Rows are points. Each copy is the shape, with its points in the same order, turned, moved and blurred by noise. Say if it was mirrored as well.
In the rows, 128 means zero.

Shape (7 x 2):
121	111
163	107
123	128
122	129
32	143
181	98
179	136
Copy 1 (7 x 2):
120	145
154	166
128	129
126	129
49	81
169	181
177	149
Copy 1 is: mirrored
Copy 2 (7 x 2):
139	116
152	155
117	119
118	116
97	24
167	166
122	174
Copy 2 is: only turned
Copy 3 (7 x 2):
129	169
113	117
142	159
142	160
169	246
109	97
141	96
Copy 3 is: only turned

Shape (9 x 4):
108	151	129	76
182	166	102	84
82	107	129	114
95	167	198	147
98	124	96	72
188	111	161	162
166	128	201	128
112	154	159	154
161	164	93	181
Copy 1 (9 x 4):
86	155	115	96
112	121	179	75
118	162	90	145
45	149	136	197
122	170	103	98
126	79	154	178
88	68	147	170
97	144	152	178
157	161	203	150
Copy 1 is: only turned
Copy 2 (9 x 4):
152	88	107	100
117	123	145	48
124	98	95	143
203	135	143	178
118	70	83	101
103	158	200	142
152	121	202	141
159	148	139	158
116	204	128	110
Copy 2 is: mirrored
Copy 3 (9 x 4):
89	130	104	140
111	117	173	175
139	126	71	110
104	167	122	46
117	119	80	164
171	100	182	81
114	97	167	60
135	160	129	81
186	171	175	133
Copy 3 is: mirrored

Shape (11 x 8):
186	123	123	160	152	164	143	102
169	113	111	114	175	108	107	130
76	110	119	144	81	148	175	95
160	198	160	80	153	57	87	110
163	146	100	59	145	136	192	144
212	87	142	156	128	62	155	183
123	120	188	44	193	145	71	124
117	145	172	201	135	71	140	154
138	163	100	124	179	121	160	124
128	99	115	173	110	150	98	135
99	110	126	91	178	133	129	82
Copy 1 (11 x 8):
159	170	110	106	146	124	80	104
163	106	89	116	118	100	121	118
101	160	189	173	174	153	124	119
151	82	152	86	58	105	115	196
97	146	162	76	111	69	155	76
202	124	107	106	71	178	168	67
63	43	91	96	98	113	72	142
163	138	134	110	125	212	155	162
140	138	136	76	149	98	147	140
138	162	92	176	145	160	108	130
107	81	142	119	172	97	104	135
Copy 1 is: only turned
Copy 2 (11 x 8):
88	165	167	153	171	137	146	82
88	151	160	128	180	142	109	154
98	98	86	117	119	104	185	82
120	191	159	27	184	114	93	154
151	124	99	131	227	139	97	97
115	195	146	193	140	93	62	132
138	96	208	70	214	110	137	180
126	209	131	126	88	83	155	155
114	176	111	112	202	155	158	122
85	120	160	149	102	148	153	113
86	106	130	99	195	116	168	151
Copy 2 is: only turned
Copy 3 (11 x 8):
171	119	177	102	141	94	123	103
125	121	148	76	159	143	109	128
114	97	141	216	122	87	95	118
110	212	104	81	107	168	131	170
121	108	105	128	172	123	203	129
202	120	164	122	204	180	102	182
31	175	187	85	139	162	149	120
176	180	150	174	152	174	58	119
135	144	101	117	160	122	132	87
137	87	181	143	111	143	73	108
60	137	134	117	154	89	108	104
Copy 3 is: only turned
Copy 4 (11 x 8):
130	150	139	198	129	196	145	156
96	188	131	169	161	123	157	157
169	76	90	132	151	170	87	159
91	192	175	99	125	100	96	93
164	151	145	93	146	160	182	160
126	126	174	200	95	74	197	158
60	161	120	122	228	133	142	80
179	115	141	205	116	81	96	95
168	185	128	135	132	158	145	132
125	118	134	197	179	139	97	179
107	160	68	117	166	168	130	126
Copy 4 is: mirrored

Shape (14 x 11):
103	131	175	109	71	91	113	34	137	103	141
96	108	134	127	109	91	76	94	182	101	118
157	176	86	116	145	152	151	163	128	172	102
133	156	170	108	86	139	84	74	171	40	156
121	115	128	77	101	126	81	115	135	84	145
161	139	62	90	177	115	186	136	143	131	153
108	127	144	114	84	93	75	95	99	85	160
111	102	151	123	74	121	85	68	126	97	168
170	135	113	163	168	126	139	147	137	139	160
71	109	176	99	236	168	101	108	95	173	146
98	150	97	143	178	140	163	141	105	99	120
126	131	171	102	157	114	157	180	133	120	134
141	200	90	113	228	96	143	160	110	159	143
19	139	155	114	188	164	122	156	140	199	198
Copy 1 (14 x 11):
101	57	170	94	135	66	146	108	113	191	65
116	112	106	102	164	104	127	88	122	183	53
172	139	129	118	116	141	120	119	118	96	190
124	117	167	157	148	39	173	59	128	176	68
127	105	134	121	202	67	153	97	131	167	116
136	161	148	101	165	157	188	155	108	86	161
109	97	126	105	163	59	154	123	147	215	116
91	72	118	117	147	47	154	101	113	186	90
108	162	113	146	121	145	154	130	90	145	164
39	173	164	83	178	91	41	147	79	138	169
96	166	135	129	129	117	120	165	167	98	149
98	140	170	144	164	160	118	117	135	152	160
146	219	159	85	128	157	139	159	121	143	190
8	165	141	45	154	139	78	75	123	133	193
Copy 1 is: only turned
Copy 2 (14 x 11):
118	179	62	120	134	129	121	64	121	65	166
160	171	148	125	150	129	110	98	129	64	154
95	77	146	138	71	131	101	187	138	139	106
99	202	119	141	127	200	146	71	139	83	164
113	174	118	109	129	181	124	139	116	57	140
104	64	129	90	109	159	101	199	172	128	175
131	150	80	121	153	180	128	101	101	57	123
110	162	93	117	160	154	156	90	108	47	143
124	80	151	131	142	160	148	157	126	149	140
106	177	94	137	213	97	129	237	123	150	112
119	106	121	94	145	155	106	160	181	150	85
159	151	112	101	99	152	149	186	127	157	133
135	63	109	159	131	170	72	224	151	170	124
148	149	86	178	172	85	182	241	183	105	99
Copy 2 is: only turned
Copy 3 (14 x 11):
163	80	21	187	118	120	160	125	119	145	121
140	139	76	189	167	77	171	96	119	136	117
115	187	155	76	130	148	139	124	167	133	90
144	95	40	139	147	106	144	83	65	101	144
136	129	78	153	152	103	121	104	75	144	93
183	149	167	89	183	162	163	153	128	158	86
180	96	77	184	112	89	113	90	103	142	106
151	85	64	171	108	83	140	121	100	152	123
173	146	168	102	155	100	125	138	161	141	147
87	83	139	179	207	166	43	134	178	174	125
144	114	189	142	154	154	139	125	149	95	100
143	172	155	162	141	175	113	108	118	154	150
176	153	183	95	187	171	100	89	191	145	88
52	83	180	161	174	159	127	68	171	219	136
Copy 3 is: mirrored

Shape (18 x 12):
106	164	124	158	182	146	194	159	174	111	135	119
161	168	94	131	143	93	166	92	97	26	192	107
210	130	204	152	186	116	170	123	135	152	109	113
177	122	186	175	134	82	176	150	109	94	77	148
184	184	157	192	146	48	143	167	93	93	160	154
141	178	113	122	168	139	125	92	125	71	138	135
107	88	112	247	176	164	177	147	157	68	91	103
185	119	117	94	139	153	181	157	89	125	122	116
143	96	61	142	131	106	120	133	71	148	125	131
103	128	131	134	154	150	165	135	179	128	119	153
204	50	70	120	117	167	130	139	98	196	163	136
95	99	78	83	165	116	128	97	102	120	164	114
91	117	144	101	177	174	95	97	119	145	138	166
111	131	150	84	50	138	67	107	157	98	105	122
87	151	162	150	114	122	120	126	88	208	107	138
198	190	60	149	166	150	184	113	88	154	95	132
134	164	94	152	184	154	120	162	182	124	111	114
123	123	125	119	151	124	123	56	129	135	105	156
Copy 1 (18 x 12):
119	132	119	193	144	97	180	130	141	168	98	137
97	92	249	149	140	179	156	133	118	141	122	178
95	151	111	188	25	177	133	139	150	175	152	130
89	147	112	173	97	225	113	92	161	176	109	149
134	96	159	175	64	208	137	72	124	166	73	197
120	89	169	126	134	148	149	152	96	168	148	140
18	94	84	165	162	110	172	80	178	149	109	132
125	135	144	209	128	156	78	148	146	129	179	157
131	107	110	126	130	148	94	104	129	75	152	206
136	141	104	142	140	114	143	143	165	171	122	144
138	113	124	157	85	102	61	122	188	82	230	218
124	120	158	104	143	107	100	183	128	79	129	174
151	87	95	81	119	101	99	188	134	140	132	115
151	172	157	50	148	134	69	84	132	156	159	95
193	129	69	125	90	161	115	104	150	85	119	112
140	97	110	203	129	183	176	126	109	123	215	181
115	122	100	158	128	76	154	106	97	171	146	152
131	128	112	75	114	164	140	165	149	131	163	145
Copy 1 is: mirrored
Copy 2 (18 x 12):
128	104	54	158	124	61	131	103	139	136	165	95
190	148	125	134	207	75	211	127	173	77	174	133
144	88	153	161	57	143	173	82	174	161	171	113
130	87	178	157	78	119	129	96	148	85	194	155
166	108	171	230	118	111	177	124	144	55	159	108
172	135	85	122	161	129	182	105	136	90	131	132
169	129	116	135	127	36	49	45	126	132	175	128
163	125	109	125	98	125	143	176	182	140	180	152
182	118	150	123	148	131	89	193	153	120	125	120
92	113	79	117	117	93	118	108	155	132	136	105
180	158	144	108	93	147	87	205	228	168	105	103
139	128	107	105	209	127	136	175	150	159	129	116
101	154	77	114	162	194	112	118	139	155	116	103
70	197	140	68	121	130	165	145	101	90	102	141
103	129	134	123	101	182	115	159	97	115	157	45
229	70	83	95	91	129	147	149	169	91	153	98
159	113	65	142	98	86	130	111	116	136	99	113
118	110	123	80	157	162	140	106	153	118	120	102
Copy 2 is: mirrored
Copy 3 (18 x 12):
187	176	90	123	114	186	106	127	70	121	194	135
165	178	113	115	35	92	134	129	101	163	193	34
142	159	16	128	93	99	118	164	88	116	121	177
137	175	42	71	98	131	125	134	157	114	107	132
193	194	77	88	18	114	83	152	169	125	142	125
190	114	102	114	73	122	154	141	90	153	178	88
100	159	86	35	135	193	98	125	94	155	225	149
130	130	50	165	115	136	102	168	123	108	154	64
120	119	138	137	113	131	100	206	171	144	171	92
177	134	113	123	145	175	111	130	83	130	145	134
81	85	106	189	130	122	28	213	124	160	135	97
151	117	171	152	138	93	123	182	102	125	189	71
182	50	144	119	130	121	122	169	81	97	150	126
168	59	137	154	136	105	143	57	167	159	124	114
140	100	144	154	90	161	130	157	162	68	128	176
133	142	57	168	56	191	149	221	115	159	159	93
197	121	77	136	125	174	109	153	106	167	211	148
149	102	140	119	118	120	168	168	98	143	124	129
Copy 3 is: mirrored
